Every row gives one point. Each table stands for the endless flat space through its points: a line for two points, a plane for three, and so on. Write the one point that lies in both, or say that there is none.
In the rows, zero is written as 128.

First (2 x 3)
[[106 127 126]
 [118 129 130]]
Second (2 x 3)
[[126 108 120]
 [120 114 123]]
They share: no point

First (3 x 4)
[[140 121 138 121]
 [144 127 128 123]
 [160 119 120 139]]
Second (2 x 4)
[[140 128 110 123]
 [144 125 116 126]]
They share: [152 119 128 132]

First (5 x 6)
[[111 125  89 114 161 127]
 [153 119 113 101 114  83]
 [132 116  92 123 143 136]
 [129 143 107  99 140 115]
 [150 118 108 114 121 120]]
Second (2 x 6)
[[151 137 123 107 114 130]
 [157 139 121  97 114 118]]
They share: [154 138 122 102 114 124]

First (4 x 9)
[[ 92 150 148  88  89 127 120 136 143]
 [142 128 122 142 109 139 124 160 151]
 [104 142 144 100  91 131 122 148 151]
 [136 138 125 136 109 128 127 146 141]]
Second (2 x 9)
[[116 136 117 117 112 143 112 142 132]
 [122 138 129 125 106 151 108 138 138]]
They share: [119 137 123 121 109 147 110 140 135]

First (5 x 11)
[[124 147 110 105 113 100 185 116 135  52 135]
 [116  97 147  73 149 148 137  90 157 128  96]
 [104 101 149  83 152 138 124  98 156 135  92]
 [130  92 132 101 140 128 144 120 154 123  94]
 [120 135 127 111 126 102 158 118 142  85 120]]
Second (2 x 11)
[[134 124 141  97 131 108 143 112 157 108 125]
 [ 99 124 146 107 146 128 143  97 137 108  90]]
They share: [120 124 143 101 137 116 143 106 149 108 111]

First (3 x 14)
[[114  78 146  97 107 146 157 115 119 125 154 141 147 140]
 [106 102 174  97 135 142 157  91 107 109 178 125 123 120]
 [108 120 122 133 107 158 145 139 137 113 118 177 165 134]]
Second (3 x 14)
[[ 85 131 162 122 131 140 157 124 116 140 123 153 142 148]
 [ 88 120 160 114 114 150 148 129 121 128 127 153 145 148]
 [ 71 137 174 114 125 148 155 130 118 144 111 149 144 160]]
They share: no point

First (4 x 18)
[[126 163 107 114 130 146 115 137 128  77 126  87 136 122 120 108 146 149]
 [134 139 126 141 144 149 143 165  96 134 106 127 163 167 113 141 147 179]
 [141 127 155 141 163 164 154 158  95 131 120 117 154 158  99 144 140 158]
 [138 113 155 140 168 140 163 143  88 151 142 117 186 176  88 144 136 155]]
Second (5 x 18)
[[147 139 126 110 168 189 173 130 118 108 157 129 160 155 118 144 162 146]
 [172 130 127 140 166 158 148 154 108 109 148 109 168 116  77 148 146 129]
 [106 144 169 130 136 120 120 142 106 125 118  79 146 146 103 112 126 155]
 [126 150 155 147 148 157 137 150 114 119 128 107 154 153 123 123 144 167]
 [157 138 120 114 164 136 135 153  79 127 142  95 173 123  64 152 139 100]]
They share: no point

First (5 x 24)
[[137 103 108 140 136 121 139 115  94 107 158 146 108 127 115 127 127 109
   97 129 135 147 160 121]
 [147 114 113 154 144 110 149 108 130 132 159 128  89 132 129  92 117 101
   75 133 139 125 125 124]
 [ 97 102 105 130 110 108 102 138  67  79 148 168 121  93 110 144 136 112
  121 148 147 162 186 130]
 [101  99  86 142 112  99 142 159  91  98 163 158  90 102  96 123 132  76
  111 152 129 120 153 131]
 [ 80 143 123 167  65  89 163 146 129 112 131 128 101  89 120 119 121 102
  103 156 102 112 119 133]]
Second (6 x 24)
[[102 139 134 160 118  66  95 161 106  88 176 108 141 107 124 106  83 112
   87 156 141  96 137 117]
 [ 94 120 108 126 116 112 150 121 109  75 139 132 117 105 116 112 134 100
  105 148 122 168 161  96]
 [102  83  85 159  87 128 159 110  75 131  99 184  85  90 117 143 149  86
  109 100 108 144 143 135]
 [124 140 112 129 113 131 167 125 132 132 167 155  73 107 113 118 156 141
  114 147 154 185 152 146]
 [125 149 136 134 130  90 127 138 139  89 198 108 119 129 113 108 114 126
   93 185 148 142 152 121]
 [129 151 126 131 113 133 166 142 128 124 174 147  79 109 118 120 144 159
  122 154 158 171 161 157]]
They share: [111 117 113 148 108 107 140 129 103 105 147 143 107 108 117 125 126 107
 102 142 127 137 149 127]

First (7 x 24)
[[ 90 144 137 128 164 127 147 149 107  76 155  90  94 143 143 118 128 142
   90 149 132 184  94  82]
 [121 139 101 145 181 128 154 186 125  74 143 119 106 117 138  92 115 142
  125 164 186 169 110 114]
 [ 83 136 126 142 148 132 107 130 159  75 131 101  96 147 176 138 141 129
  118 140 132 135 152 110]
 [ 98 143 130 125 162 137 150 151 113  80 159  93  98 142 139 117 129 144
   93 147 136 179  96  87]
 [110 130 111 124 152 125 123 121 163  86 134  95 111 140 137 128 140 154
   94 149 145 142 136 117]
 [151 103  79 127 156 135 126 118 183  75 148 106 110 114 118 108 125 181
   83 174 159 139 133 126]
 [ 94 157 124 121 167 147 140 167 137  91 137  98 120 141 147 114 134 127
  127 127 172 150 134 120]]
Second (2 x 24)
[[116 147 115 132 134 118 144 159 145 114 145 127  97 160 149 131 155 126
  131 155 147 141 100 118]
 [112 146 111 134 140 118 146 153 144 110 143 122 104 156 143 132 155 132
  126 151 143 148 105 116]]
They share: no point

First (5 x 24)
[[134 128  93 160  88 111  86 136 139 158 171 164 162 113 107 150 130 120
  113 139 121 139 107 149]
 [129 148 112 149 120 125 120 127 161 152 123 125 142 106 128 144 115 154
  102 136 131 163 109 135]
 [131 109 115 124 124  90 101 119 160 103 154 115 111 103 129  96  90 148
  147 153  96 115 128 152]
 [138 120 100 155 101 109  89 129 148 139 166 152 144 104 116 134 117 129
  122 144 120 137 113 153]
 [143 105  91 140  92  94  73 139 140 131 190 151 139 111 105 120 122 116
  139 161 100 115 124 156]]
Second (5 x 24)
[[113 138  92 142 114 100 118 161 134 136 143 138 151 125 123 118 120 157
  101 160 122 141 114 159]
 [126 149  99 160 105 140 120 137 145 142 163 130 145 129 129 158 122 155
  109 133 105 171 116 126]
 [136 122  98 115 113  85  90 137 158 139 134 117 132  98  92  99 112 132
  117 164 115 111 130 151]
 [150 138 107 135 107 121 109 132 164 147 147 133 133 112 134 158 123 132
  134 156 103 172 106 118]
 [157 126  94 107 107  83  94 137 174 135 123 133 127  89 101 120 109 116
  132 178 107 144 112 133]]
They share: [134 133 103 134 111 110 104 137 153 144 147 124 137 113 117 130 120 141
 119 153 111 141 120 138]

First (5 x 24)
[[106 151 111 134 155 167 141 123 142  86 114 145 149 141 162 105 134 134
  128 122 118 165 111  92]
 [106 148  84 152 155 167 153 120 148 119 141 136 179 153 126  93 110 110
  122 119 145 144 144  89]
 [ 90 159 105 142 160 164 125 103 137 109 139 144 149 157 146 126 139 129
  133 127 132 155 104  79]
 [ 91 150 125 113 170 162 106 104 133 112 136 142 147 157 161 124 134 133
  149 152 133 160 124 100]
 [117 127 100 145 145 145 142 113 140  86 108 144 145 141 147 101 151 136
  130 118 120 157  94 110]]
Second (7 x 24)
[[121 171  73 140 197 132 146 109 148 125 136 155 178 153 155 107 119 101
  117 114 138 158 151  62]
 [112 121 129 157 117 184 120 129 129 119 133 128 127 137 136  85 160 175
  151 135 146 137 127 114]
 [ 86 147 103 126 135 130 130 113 123  75 113 143 146 156 139 113 114 108
  117 116 124 158  88  88]
 [104 127  87 127 142 171 102 124 130 108 113 159 159 151 145 116 152 156
  140 119 129 187 109 109]
 [111 150 103 146 150 139 151 119 143 105 127 148 132 141 157  89 114 114
  123 127 143 134 140  74]
 [123 127 147 152 115 130 162 133 114  91 116 113 126 131 117  63 129  99
  125 144 132 112 117  82]
 [115 162  88 142 155 127 138 127 127 113 124 154 150 146 146  94 117 108
  113 111 141 152 140  52]]
They share: [107 138 103 137 155 155 134 112 140 103 125 141 155 149 145 105 135 128
 134 129 131 154 117 103]

First (2 x 24)
[[113 130 137 145 138 113 133 130 141 143 136 109  97 130 124 128  84 128
  139 109 152 147 156 105]
 [109 142 109 125 134 129 149 134 125 159 124 117 121 134 140 152 108 140
  139 125 128 123 140 105]]
Second (5 x 24)
[[127 153 149 127 159 136 162 132 113 203 113 131 115 151 150 175 117 159
  167  86 133 129 166 127]
 [116 147 116 132 136 120 146 111 117 181 137 127 118 119 145 158  86 152
  130 115  99 159 153 110]
 [ 98 132 118 133 142 132 145 154 118 146 111 126  91 152 128 126 108 126
  149 127 160 107 131 102]
 [120 151 132 137 137 115 151 129 125 189 125 119 128 130 144 182 100 156
  152 100 122 144 161 134]
 [ 88 128 105 130 141 138 135 140 108 134 118 136  78 147 127  98  97 119
  132 142 144 117 124  81]]
They share: no point
